Each row is a point. The points of each table are mixes of a few directions, plus a little noise. Count the directions of each table, and those that both share. Where both have some left over, give the other angles between the two spaces (their principal angles), to ten degrees, smallest first.
In the rows, zero is written as 128.

First (7 x 3):
[[175  60 134]
 [ 97 141 114]
 [165  89 138]
 [181 152 171]
 [ 57 155  90]
 [ 63 154  95]
 [157 145 154]]
Second (6 x 3):
[[133 135 134]
 [ 60  68  59]
 [170 165 170]
 [167 161 165]
 [ 93  97  93]
 [147 143 146]]
Directions: first 2, second 1, shared 1

First (7 x 8):
[[ 99 140 195 155  95  97 120  69]
 [123 136 110  84 122 115 200 160]
 [118 131 112 121 159 116  75  89]
 [188 100 133 243  98  99 207 145]
 [129 125  71  64 176 184  62 167]
 [125 131 127  92 113 156 161 177]
 [113 131 148 137 134 129  70  89]]
Second (10 x 8):
[[199 174 158 142 147  93  95 129]
 [162 151 143 130 137 111 114 132]
 [153 171 150  73 127 123 142 165]
 [ 21  46  77 135 102 177 165 106]
 [ 52  92 102  84 103 169 176 143]
 [ 35  58  84 126 105 173 165 114]
 [118  97 113 180 132 127 110  96]
 [160 132 134 171 141 109  97 107]
 [176 191 162  70 133 112 136 171]
 [205 164 155 169 153  88  81 114]]
Directions: first 4, second 2, shared 1; angles 90

First (9 x 11):
[[135 137 142 134 140 149 122 127 121 131 155]
 [ 99 112 119 167 117 107 147 112 140 132  92]
 [ 83 159  62 115 126 132  99 113 146 148 223]
 [154 107 235 227 157 170 166 112 104 128  80]
 [ 79 127  56 121 102  87 125 117 154 137 130]
 [193 120 190  97 140 146 130 157 102 107  90]
 [190 102 237 165 150 156 159 140  96 112  52]
 [105 139  69  89 113 104 111 131 143 132 154]
 [111 150  40  40 106  98  93 144 145 127 175]]
Second (9 x 11):
[[155 129 138 156 146 116 161 161 165 204  55]
 [137 128  95 128 144 143 132 145 181 125 156]
 [135 120 139 127 155 107 130 154 160 174  94]
 [180 110 144  95  61  55  86  83 148 141 123]
 [ 92 150 132 171 176 186 179 165  92 140  93]
 [ 87 109 101  64 154 129  64 117 155  45 249]
 [101 127 171 109  92 111  97  80  29  83 139]
 [143 143 127 151  69 146 143  88  71  95 129]
 [127 136 110 153 157 158 160 160 156 147 113]]
Directions: first 3, second 4, shared 0; angles 40, 60, 80

First (8 x 18):
[[101  64 148 122 106 149 186 171  95 132 153 118 102 158 146 140 127  78]
 [179 249  90 139 168  89  20  47 191 122  81 150 178  71  94 106 130 219]
 [134 144 123 130 133 123 114 117 136 127 122 131 134 120 123 124 128 140]
 [118 105 134 126 120 136 149 143 116 129 137 124 119 139 135 132 127 109]
 [146 169 116 132 142 115  91 101 149 125 112 136 145 108 116 121 128 159]
 [123 118 130 127 124 131 138 135 122 128 132 126 124 132 131 130 129 120]
 [106  76 144 123 110 145 176 163 101 131 149 118 107 153 143 138 128  88]
 [116 100 136 125 119 137 153 147 114 129 139 123 116 140 136 133 128 107]]
Second (8 x 18):
[[104  72 146  66 168 152  98 102 135 124 112 109 121 154  92 142 132 120]
 [110  91 141 137 124  79 153 127 128 107 119 114 129 161 137 146 125 127]
 [184 222  89 159 134  91  79  81 189 120  93 141 164  78 131 102 119 199]
 [122 142 128 132 133 126 103 120 122 130 136 136 138 120 118 136 132 136]
 [140 115 127  77 144 208 126 136 130 151 127 123 103 116 113 103 129 104]
 [ 95 127 136 172 109  88 116 134 102 120 162 141 151 133 136 167 130 133]
 [128  95 120 163  89 122 168 152 140 120 149 118 135 126 174 141 110 126]
 [141 160 138 117 122 157 179 171  78 153 128 142  83 133 121  87 145  80]]
Directions: first 1, second 5, shared 1

First (11 x 32):
[[122 139 120 161 135 121  85 166 112  92  98 118 150 156 151 116 102 142
  119 115  69 123 152 108 115 168  94 123 171 171 118 113]
 [125 110 133 116 135 144 116 154 112 131 105 113 119 126 138 151 136 134
  128 115 108 130 133 101 141 135 119 131 132 138 103 148]
 [109 138 120 125 111 128 124 155 132 130 129 126 128 126 135 127 120 123
  127 118  81 114 153 136 116 157 131 119 137 130 124 134]
 [132 125 109 156 123 102  96 105 152  96 115 142 167 172 157  96  95 119
  151 126 148 127 130 163 124 111 109 133 123 133 170  91]
 [112 105  95 117 142 153 139  83 145 130 148 128 127 126 126 135 107 117
  173 135 120 133 110 132 140 106 160 156 123  82 111 154]
 [152  83 143 115 162 151 120 111 109 127  97 115 120 131 135 159 148 136
  140 127 180 152  95  89 168  86 117 148 112 132 104 147]
 [ 88 206  96 137  81 102 176 116 168 145 213 157 126 102  90  79  99 108
  119 147  63  95 162 197  65 177 179 103 146  87 160 110]
 [153 109 122 151 163 123 113  68 130  98 121 135 151 153 132 113 113 133
  150 144 194 152  87 125 144  81 118 152 124 124 143 106]
 [146 134 148 132 118 108 126 135 128 131 119 134 132 132 130 121 145 129
  108 128 167 130 127 140 126 118 111 115 112 146 154 105]
 [139 134 192  83  58  98 134 235 123 185  91 123  98 106 145 157 202 121
   64  94 148 100 179 148 130 148  99  74  72 172 159 121]
 [132 127 129 114 181 177 181  79  97 145 171 118  89  77  71 157 143 144
  130 159 131 156  78  70 138 121 172 153 152  93  61 176]]
Second (11 x 32):
[[130 124 112 128 128 118 120 119 143 113 119 114 128 141 128 116 120 111
  134 136 121 128 123 146 114 113 118 123 133 109 131 102]
 [129 106 134 142 114 106 124 162 148 111 111 153 167 151 199  85 176 199
  125 103 158 137 131 110 216 185 104 127 169 155 176 171]
 [109 103 120 111  97 105 114 136 136  99 113 141 176 156 175  93 137 152
  117 102 146 137 124 118 158 130  89 120 196 165 156 134]
 [173 165 153 130 193 173 182 123 109 192 153  76   7  52  22 195 159  89
  122 191  99 123 111 125  79 123 190 125  28  37  52 122]
 [139 131 120 138 140 125 128 122 142 125 124 112 113 130 118 125 126 114
  137 143 119 126 125 146 116 122 131 125 110  97 126 109]
 [121 126 145 100 123 140 148 133 102 143 137 125 115 103 109 147 147 132
  103 124 135 135 118 100 126 121 129 123 151 144 103 145]
 [118 168 145 150 139 165 119 113  86 166 166 165 121 107  88 184  61  98
  151 122 111 107 162 129  80 117 181 161  44 163 108 141]
 [114 113 136 127 104 116 121 148 125 117 122 159 172 145 180 106 145 176
  120  97 152 133 135 105 181 157 109 131 170 178 159 164]
 [122 111 108 114 115 109 119 120 147 102 111 111 142 147 141 103 129 117
  123 129 128 133 116 140 123 110 100 114 169 117 137 102]
 [139 139 110 144 144 130 119 109 142 126 127 110 108 133 104 133 100  90
  147 150 108 119 128 160  90 108 140 129  89  88 121  91]
 [113 122 122 123 110 121 115 125 126 116 127 140 156 143 145 120 111 129
  129 112 133 128 133 127 127 120 116 131 150 156 139 126]]
Directions: first 5, second 4, shared 1; angles 60, 80, 80

First (10 x 32):
[[138 137 130 132 129 106 126 140 125 132 142 123 118 130 132 152 143 114
  126 122 119 133 110 142 124 124 139 110 135 121 134 129]
 [153 148 134 141 132  64 121 160 120 134 164 115 107 136 139 192 167  93
  122 109 103 136  81 164 115 120 158  76 149 108 145 128]
 [151 151 125 133 126  89 125 151 124 140 154 116 105 125 129 174 162 102
  126 124 113 146  92 158 125 122 147 100 145 118 136 131]
 [ 88 106 102  96 115 249 142  71 145 128  67 147 152  97  98  18  68 190
  137 176 173 134 207  72 160 143  72 236  94 171  92 133]
 [123  97 173 162 149  64 118 145 117  96 140 135 159 183 167 157 120 111
  120  72 108  73 115 124  92 127 159  52 129  94 157 113]
 [103 110 119 113 123 193 135  95 136 124  92 140 146 116 115  65  91 164
  133 150 153 123 175  93 143 136  97 183 107 149 110 128]
 [134 112 165 158 146  55 118 153 117 107 152 129 144 173 163 174 136 102
  121  78 103  88 100 138  96 124 162  50 137  95 157 117]
 [144 140 133 137 131  87 124 149 123 131 151 121 116 135 136 168 152 106
  124 115 112 131  99 151 120 123 147  93 141 114 140 128]
 [119 151  74  84 103 233 142  91 145 160  94 127 105  63  79  62 115 167
  140 200 164 186 169 113 174 134  78 241 115 176  87 145]
 [125 127 125 124 126 138 130 123 130 129 124 129 129 124 125 120 125 132
  129 133 132 131 133 126 131 129 124 138 127 132 126 129]]
Second (8 x 32):
[[ 98  91 144  99  95 172  57 114 156 108  89 190 159 108 130  45  55 178
  141 121 165 101 218  37 127 133  90 173 115 155 154 171]
 [135 128  85  98 148 152 141 135 138 145  97 127  91 108 133 143 131 105
  140 161 143 170  80 170 143 105 118 156 121 148  98 129]
 [150 187 163 189 105  84 183 117  89 137 219  61 148 146  87 163 204 132
   96 114  77 115 140 142 127 167 163  88 155  88 139  93]
 [157 151 130 133 125  66 108 165 125 137 163 122 100 126 138 190 165  92
  128 112 109 143  82 162 117 116 154  81 151 113 148 138]
 [129 121 122 109 122 129  96 139 140 130 115 149 118 115 136 124 113 126
  137 129 140 136 130 119 128 118 120 134 129 139 137 149]
 [ 96  66 142 104 132 148  66 129 154  97  71 192 154 137 164  76  51 148
  145 106 161  91 168  71 112 116 105 137 108 144 147 155]
 [130 115 115 139 173 121 180 127 115 126 116 103 121 158 147 160 142  97
  126 130 119 127  68 178 123 117 144 107 117 115 100  92]
 [133 163 122 151 124 153 193  98 105 143 158  79 133 126  88 123 166 141
  113 153 113 140 136 146 147 152 130 150 128 121 102  96]]
Directions: first 2, second 4, shared 2

First (10 x 32):
[[134 141 112 121 116  82 150 154 126 133 138 161 129 156  96 128 103 134
  157 125 130 129 126 165  99 176 108 120 133 111 159 125]
 [178 138 109 123 133 142 199 136  69 115 106 102 122 140 136 143 198 147
  168  94 160 145 176 147 111  91  76 147 107 110 172 112]
 [129 108 133 142 125 115 116 111 146 105 132 122 108 122 132 115 143 131
  108 128 110 137  97  53 113 138 166 138 113 156  95 108]
 [113 149 141 136 134 103 142 115  68 133  90  83 165 111 117 145 161 125
  166 101 145 146 167  98 126 114 113 134 103 111 145  96]
 [121 110 142 152 136 124 120 108  80 110 110 100 142 133 129 130 170 161
  149 119 134 171 117  72 125 102 117 147 119 113  97 113]
 [107  93 138 143 131 160  79 125 166 133 159 155 128 143 136 107  94 149
   97 161 116 132  75 133 148 118 145 123 164 124  74 164]
 [130 211 113  61 123  96 153 136 135 135  89 111 101  61 135 182 101  33
  121 119 108  68 216 180 138 181 128 113  88 173 224 108]
 [118 120 148 129 138 220 106 112 195 169 143 102 145  86 171 106 116  86
   59 135 136  68 142 138 185  57 185 110 142 154 105 151]
 [118  81 122 164 111  99 111 156 178 143 190 199 142 201  85  73  74 180
  133 148 128 141  41 136  93 167 145 114 173  96  82 149]
 [129 129 122 109 134 139 107 127 117 106 123 142  99 126 142 152 121 134
  122 151 111 144 123 158 142 136  99 136 137 132 126 152]]
Second (8 x 32):
[[123 122 133 105 136 111 117 156 161 125 173 157 107 135 130  94  70 106
  135 149 101 117 129 120 106 170 157 117 125 164 140 154]
 [ 87 114 146 117 145 131  70 148 129 138 163 163 141 147 127 111  52 135
  145 173 108 144 110 166 142 146 119 113 164 116 109 186]
 [157 140 102 158  95 139 167  97 146 134  80 111 131 115 116 168 202 139
   81  92 157 107 108 137 142 101 121 138 126 103 124  72]
 [139 135 116 160 111 148 151  93 104 133  72  96 151 115 122 173 206 153
  107  97 162 133 120 137 155  77  98 143 131  86 115  88]
 [181 140 131 101 147  98 209 135  86  88 125  66  88 101 153 100 190  86
  175  82 122 129 215   7  63 132 165 151  36 205 190  77]
 [141 129 124 116 129 116 143 137 145 122 143 131 109 126 131 113 120 110
  128 125 117 117 138 106 108 148 151 128 111 155 143 122]
 [106 126 129 149 120 148 102 114 123 143 110 137 156 134 119 153 129 155
  110 137 142 138  98 175 165 105  98 127 163  83  99 136]
 [ 86 114 146 117 141 133  69 147 130 139 161 162 143 148 125 113  53 139
  143 172 111 145 107 170 146 145 116 112 165 114 105 186]]
Directions: first 6, second 3, shared 2; angles 70
